Every row gives one point. Before rounding, the points of a table are all equally far from one centre. They may lie mostly on one side of it. Write the centre, to within rounding.

Points, 7 rows:
[[-30,-39,-24],
[-29,-43,-10],
[18,-54,-60],
[-32,-33,-22],
[29,12,-52],
[-22,-43,8],
[-22,-56,-10]]
Centre: [20,-25,-16]

Points:
[[-51,-7,-6,-7,-50,-11,2,11,-3,40,-15],
[-52,22,13,-6,-54,-20,1,-13,15,15,-31],
[-56,5,16,4,-42,-4,17,-19,-9,32,-34],
[-52,9,22,0,-47,-2,2,6,-8,26,-34],
[-55,14,9,-18,-56,-17,17,-2,-20,27,-39],
[-51,9,6,-2,-29,-10,16,-21,12,51,-32],
[-25,7,16,13,-32,10,14,-32,6,-1,-46],
[-33,32,21,-5,-47,6,23,-29,8,18,-49],
[-47,-6,8,7,-30,14,7,-16,12,23,-30],
[-53,35,16,-21,-48,-1,14,-19,-4,19,-43],
[-22,-6,13,0,-51,-6,-7,-20,8,32,-38],
[-35,21,4,-13,-43,3,14,-47,6,13,-45],
[-34,16,14,15,-49,2,12,-26,6,24,-49],
[-36,6,5,4,-60,4,10,-33,-2,27,-38],
[-56,8,-7,-15,-37,-4,19,-23,19,38,-21]]
Centre: [-13,26,-10,-5,-25,-8,16,-4,-11,18,-16]

Points (31 x 24):
[[14,16,24,30,20,18,-1,-1,2,-1,1,2,7,10,30,35,-8,5,-14,2,32,2,17,-4],
[-14,15,35,-3,2,-7,-7,-20,4,-5,1,25,-19,-6,4,26,15,-19,12,10,37,3,2,-12],
[9,17,39,38,3,-10,-4,3,-1,6,2,7,4,6,5,48,1,-11,25,22,38,-3,16,-14],
[-9,4,36,22,26,-6,14,9,-7,6,-2,10,-23,7,3,-9,-3,1,3,-1,50,-12,18,-7],
[14,19,14,19,10,3,-1,7,18,-9,0,-19,9,-6,10,27,7,-13,11,24,35,2,16,-12],
[-12,22,11,6,3,7,5,-7,-4,24,1,-8,25,21,17,11,13,-9,13,-1,43,-3,3,5],
[-7,16,22,28,7,11,-13,0,19,2,-11,-6,18,-4,6,14,12,-23,22,27,51,5,15,-7],
[4,18,47,18,24,17,4,-12,7,1,7,-16,-7,21,11,38,-3,-5,-1,-5,29,24,6,-12],
[3,1,26,-4,16,23,0,-3,11,-5,15,-16,5,2,0,24,17,-3,12,26,37,6,26,-21],
[23,18,24,13,13,5,-10,-27,-2,11,2,13,-13,17,9,25,-8,-14,21,12,54,8,-9,-23],
[2,11,27,18,25,-2,20,-13,-3,8,6,-5,12,10,27,21,0,-7,-4,17,48,-3,7,-12],
[1,12,21,21,24,-3,-10,5,-2,8,-19,-20,-5,2,10,17,2,-9,-4,10,52,3,6,-24],
[1,15,29,34,26,11,3,-19,-4,27,-5,13,6,14,26,12,-7,-18,7,26,51,23,1,9],
[-4,1,2,0,14,-5,13,-9,13,3,3,21,4,36,11,32,2,-13,19,22,43,4,32,-13],
[18,-1,29,23,24,1,6,-8,1,3,6,19,7,9,27,8,12,-21,10,7,38,15,22,-26],
[10,7,17,24,37,11,-1,-16,6,13,-11,9,-1,-3,-4,12,1,-2,24,24,47,-12,6,-24],
[17,16,2,16,6,-10,-6,9,-25,1,-7,-7,18,-3,-9,22,-1,-7,10,13,41,18,30,-3],
[16,11,32,8,1,7,11,-18,-5,-11,-2,5,-6,24,8,32,4,21,0,8,44,4,-2,-44],
[18,12,47,4,19,5,11,-18,5,12,-8,-6,-3,29,11,31,11,-8,9,1,37,-1,4,9],
[22,-6,35,14,11,-5,20,-12,25,15,-11,6,9,13,10,27,6,-11,-3,5,36,12,-23,-6],
[31,8,29,17,9,12,1,-1,-3,10,12,-13,19,16,13,31,8,-7,17,7,45,9,13,-4],
[8,9,21,5,27,-19,9,4,10,0,14,-9,3,-1,3,31,2,-11,9,14,39,12,-3,-3],
[4,10,35,28,32,17,2,-9,-10,15,16,-8,2,4,20,3,-21,0,5,21,45,3,2,-1],
[10,8,16,29,13,-1,15,2,2,14,14,-3,8,4,18,15,-15,-10,12,-11,52,12,25,-7],
[8,5,48,21,-6,7,17,1,12,-16,1,10,-5,7,-5,-11,-3,-34,23,18,44,8,8,0],
[-4,4,36,19,22,1,12,-5,7,35,-20,-4,15,10,8,38,-1,9,3,12,60,15,7,-26],
[14,14,21,6,0,-13,11,4,16,3,11,8,14,4,-10,34,11,-10,-14,-4,42,-1,18,-18],
[26,9,17,23,31,11,-2,20,4,10,10,1,-2,2,9,-1,-10,-9,27,29,42,14,30,-18],
[15,-8,34,11,11,19,4,3,-12,4,20,13,-12,6,13,7,10,-12,25,21,46,2,12,1],
[18,-12,37,38,8,2,17,-17,9,9,-3,-15,1,16,-4,12,0,-3,-10,1,48,4,15,-5],
[3,8,22,35,14,-8,-11,-18,-7,17,-6,2,7,16,21,7,19,0,19,-4,52,20,18,-9]]
Centre: [2,13,30,9,-3,4,0,0,9,15,-8,14,1,17,-4,5,-11,10,7,20,25,19,12,-8]
